Rows are points. The ring and each string are closed loops that go straight from each point to the next, and from the last back to the first. Before rounding, they use only three directions, however many columns there are. Count how often each string passes through the ring. Passing back the other way cancels.

Ring, 9 rows:
[[ 0.02 -0.31  0.10 -0.38]
 [ 0.21 -0.03 -0.17 -0.38]
 [ 0.33  0.22 -0.28 -0.23]
 [ 0.42  0.44 -0.22  0.06]
 [ 0.39  0.48 -0.04  0.30]
 [ 0.21  0.36  0.29  0.49]
 [ 0.01  0.13  0.53  0.45]
 [-0.12 -0.17  0.60  0.23]
 [-0.12 -0.37  0.45 -0.10]]
String:
[[-0.16 -0.34  0.10 -0.57]
 [ 0.06 -0.25 -0.16 -0.66]
 [ 0.14  0.03 -0.23 -0.48]
 [ 0.12  0.19 -0.01 -0.11]
 [ 0.24  0.09  0.00 -0.05]
 [ 0.44  0.08 -0.17 -0.09]
 [ 0.61  0.40 -0.36  0.03]
 [ 0.56  0.69 -0.26  0.31]
 [ 0.47  0.41 -0.05  0.32]
 [ 0.28  0.08  0.10  0.12]
 [ 0.30  0.16  0.20  0.32]
 [ 0.12  0.27  0.52  0.64]
 [-0.14  0.21  0.78  0.69]
 [-0.32  0.05  0.92  0.60]
 [-0.21 -0.34  0.80  0.30]
 [-0.11 -0.47  0.60  0.04]
 [-0.34 -0.57  0.69 -0.13]
 [-0.26 -0.41  0.46 -0.24]
 [-0.07 -0.17  0.24 -0.20]]
Times through: 1
String, 23 rows:
[[ 0.21  0.40 -0.28 -0.24]
 [ 0.25  0.21 -0.07 -0.05]
 [ 0.32  0.02 -0.01 -0.03]
 [ 0.52  0.38 -0.28  0.05]
 [ 0.46  0.18 -0.11  0.08]
 [ 0.27  0.25  0.06  0.16]
 [ 0.21  0.57  0.15  0.44]
 [ 0.23  0.72  0.30  0.76]
 [ 0.21  0.48  0.43  0.76]
 [ 0.02  0.39  0.62  0.76]
 [-0.21  0.33  0.83  0.78]
 [-0.13 -0.04  0.79  0.56]
 [ 0.11 -0.21  0.39  0.15]
 [ 0.17 -0.10  0.21  0.03]
 [-0.14 -0.03  0.45  0.10]
 [-0.30 -0.38  0.61 -0.07]
 [-0.29 -0.68  0.54 -0.34]
 [ 0.03 -0.56  0.22 -0.39]
 [ 0.16 -0.32  0.09 -0.27]
 [ 0.12 -0.02  0.12 -0.07]
 [ 0.28 -0.24 -0.08 -0.33]
 [ 0.28 -0.14 -0.33 -0.60]
 [ 0.25  0.17 -0.36 -0.46]]
Times through: 1

Ring, 10 rows:
[[-0.49 -0.01 -0.55 -0.10  0.08  0.62  0.09  0.28 -0.38]
 [-0.27  0.15 -0.75  0.00 -0.08  0.34  0.13  0.32 -0.32]
 [ 0.00  0.29 -0.69  0.09 -0.27  0.06  0.15  0.22 -0.25]
 [ 0.40  0.44 -0.40  0.17 -0.49 -0.30  0.16 -0.02 -0.12]
 [ 0.69  0.49 -0.02  0.21 -0.54 -0.53  0.13 -0.24  0.02]
 [ 0.83  0.37  0.54  0.17 -0.35 -0.56  0.03 -0.45  0.19]
 [ 0.69  0.23  0.69  0.09 -0.19 -0.36 -0.01 -0.46  0.19]
 [ 0.31  0.07  0.62 -0.02 -0.04  0.03 -0.01 -0.37  0.03]
 [-0.04 -0.02  0.36 -0.09  0.04  0.35  0.02 -0.22 -0.15]
 [-0.40 -0.07 -0.11 -0.13  0.09  0.62  0.07  0.04 -0.33]]
String, 29 rows:
[[ 0.03  0.16 -0.38  0.05  0.00  0.09  0.04  0.17 -0.10]
 [ 0.04  0.21 -0.61  0.08 -0.01  0.03  0.05  0.29 -0.10]
 [ 0.22  0.21 -0.37  0.11  0.02 -0.11  0.00  0.19  0.03]
 [ 0.24  0.29 -0.19  0.09 -0.31 -0.08  0.12 -0.06 -0.14]
 [ 0.42  0.43 -0.19  0.14 -0.55 -0.27  0.18 -0.16 -0.15]
 [ 0.35  0.18  0.01  0.09  0.04 -0.17 -0.03  0.00  0.11]
 [ 0.75  0.36  0.20  0.19 -0.23 -0.55  0.00 -0.21  0.21]
 [ 1.23  0.63  0.64  0.28 -0.81 -0.95  0.13 -0.70  0.21]
 [ 1.12  0.56  0.78  0.22 -0.79 -0.81  0.14 -0.77  0.15]
 [ 0.60  0.37  0.42  0.11 -0.52 -0.33  0.12 -0.48 -0.03]
 [ 0.39  0.17  0.20  0.07 -0.02 -0.16 -0.02 -0.13  0.10]
 [ 0.69  0.15  0.54  0.12  0.14 -0.41 -0.13 -0.22  0.36]
 [ 1.03  0.35  0.97  0.16 -0.35 -0.67 -0.01 -0.67  0.31]
 [ 0.96  0.32  0.80  0.17 -0.22 -0.64 -0.05 -0.53  0.33]
 [ 0.59  0.18  0.33  0.12  0.08 -0.35 -0.09 -0.15  0.27]
 [ 0.69  0.22  0.35  0.15  0.04 -0.46 -0.09 -0.17  0.31]
 [ 0.98  0.45  0.39  0.23 -0.39 -0.75  0.02 -0.38  0.27]
 [ 0.46  0.23  0.06  0.12 -0.03 -0.28 -0.02 -0.06  0.14]
 [ 0.36  0.36 -0.09  0.11 -0.45 -0.18  0.15 -0.18 -0.14]
 [ 0.32  0.33 -0.20  0.11 -0.35 -0.17  0.12 -0.07 -0.10]
 [ 0.26  0.23 -0.26  0.10 -0.08 -0.12  0.03  0.09 -0.01]
 [ 0.11  0.25 -0.68  0.12 -0.04 -0.06  0.05  0.32 -0.07]
 [ 0.08  0.14 -0.38  0.06  0.10  0.04  0.00  0.22 -0.02]
 [ 0.07  0.15 -0.24  0.04 -0.03  0.08  0.04  0.09 -0.09]
 [-0.03  0.12 -0.37  0.03  0.06  0.16  0.03  0.19 -0.11]
 [-0.30  0.02 -0.75 -0.01  0.27  0.37  0.00  0.48 -0.17]
 [-0.72  0.12 -1.24 -0.06 -0.17  0.72  0.24  0.52 -0.64]
 [-0.44  0.18 -0.89 -0.03 -0.25  0.49  0.22  0.30 -0.51]
 [-0.07  0.19 -0.43  0.02 -0.19  0.20  0.13  0.11 -0.27]]
Times through: 2
